Rows are points. Each copy is the shape, with its points in the same order, stretched, turned, moved and blurred by noise. Is it also mirrored, or only turned?
(in the rows, 128 means zero)

Shape:
[[162 137 163]
 [135 173 120]
 [148  78 116]
 [ 91 174  99]
 [122 104 141]
 [134 103 136]
 [140 152  93]]
Copy 1 (7 x 3):
[[107 148 192]
 [109  68 144]
 [153 159 137]
 [100  47  79]
 [118 157 118]
 [124 151 129]
 [132  68 133]]
Copy 1 is: mirrored
Copy 2 (7 x 3):
[[ 74  84 155]
 [ 76 157 126]
 [167  93 139]
 [105 187  82]
 [135  89 106]
 [133  90 125]
 [109 172 132]]
Copy 2 is: only turned
Copy 3:
[[183 158 112]
 [153 100 148]
 [108 151  53]
 [103  82 181]
 [118 158 105]
 [122 158  97]
 [128  87 118]]
Copy 3 is: mirrored
Copy 4 (7 x 3):
[[100  95 154]
 [144 133 177]
 [130  99  64]
 [157 168 166]
 [112 121 101]
 [116 114  96]
 [164 128 145]]
Copy 4 is: only turned

Shape (9 x 6):
[[152 177 121 138 118 105]
 [150 113 117 150 133 121]
 [135 144 120 116 143 157]
 [148 126 119 127 119 126]
 [152 125 135 147 112 143]
 [151 119 121 114 112 117]
 [151 109 162 131 136 117]
 [ 11 116 123 143 108 117]
 [137 125 115 139 138 108]]
Copy 1 (9 x 6):
[[148 102 127  93  97 158]
 [136 121 103 151 134 139]
 [162 141 118 108 109 121]
 [141 116 109 118 112 118]
 [149  96  99 117 139 115]
 [135 110 103 107  99 115]
 [119 133  88  99 150 128]
 [ 52 107 249 187 163 100]
 [127 126 129 133 120 150]]
Copy 1 is: mirrored
Copy 2, 9 rows:
[[115 151  82 135 178 162]
 [127 116 104 152 112 126]
 [131 113 134 137 177 155]
 [131 123 101 132 144 134]
 [125 101  97 124 123 152]
 [129 125 101 124 146 123]
 [ 96 126 147 121 115 117]
 [209 133 207  87  68 152]
 [129 131 125 152 129 122]]
Copy 2 is: mirrored
Copy 3, 9 rows:
[[128 135 172 124 110 128]
 [111 144 118 125 119 112]
 [143 130 109 119 103 127]
 [135 147 132 133 121 113]
 [133 124 112 131 110  85]
 [141 153 129 127 127 118]
 [125 120 121 104 136 110]
 [127 102 170 192 184 197]
 [117 146 140 122 132 133]]
Copy 3 is: mirrored
Copy 4:
[[174 151 117 106 121 112]
 [134 126 115 160 101 138]
 [135 128 107 136 154 138]
 [129 132 112 127 117 145]
 [112 131  89 131 119 143]
 [131 118 119 118 117 150]
 [127  87 106 146 117 113]
 [ 48 192 192 105 126  76]
 [146 132 136 151 114 123]]
Copy 4 is: mirrored
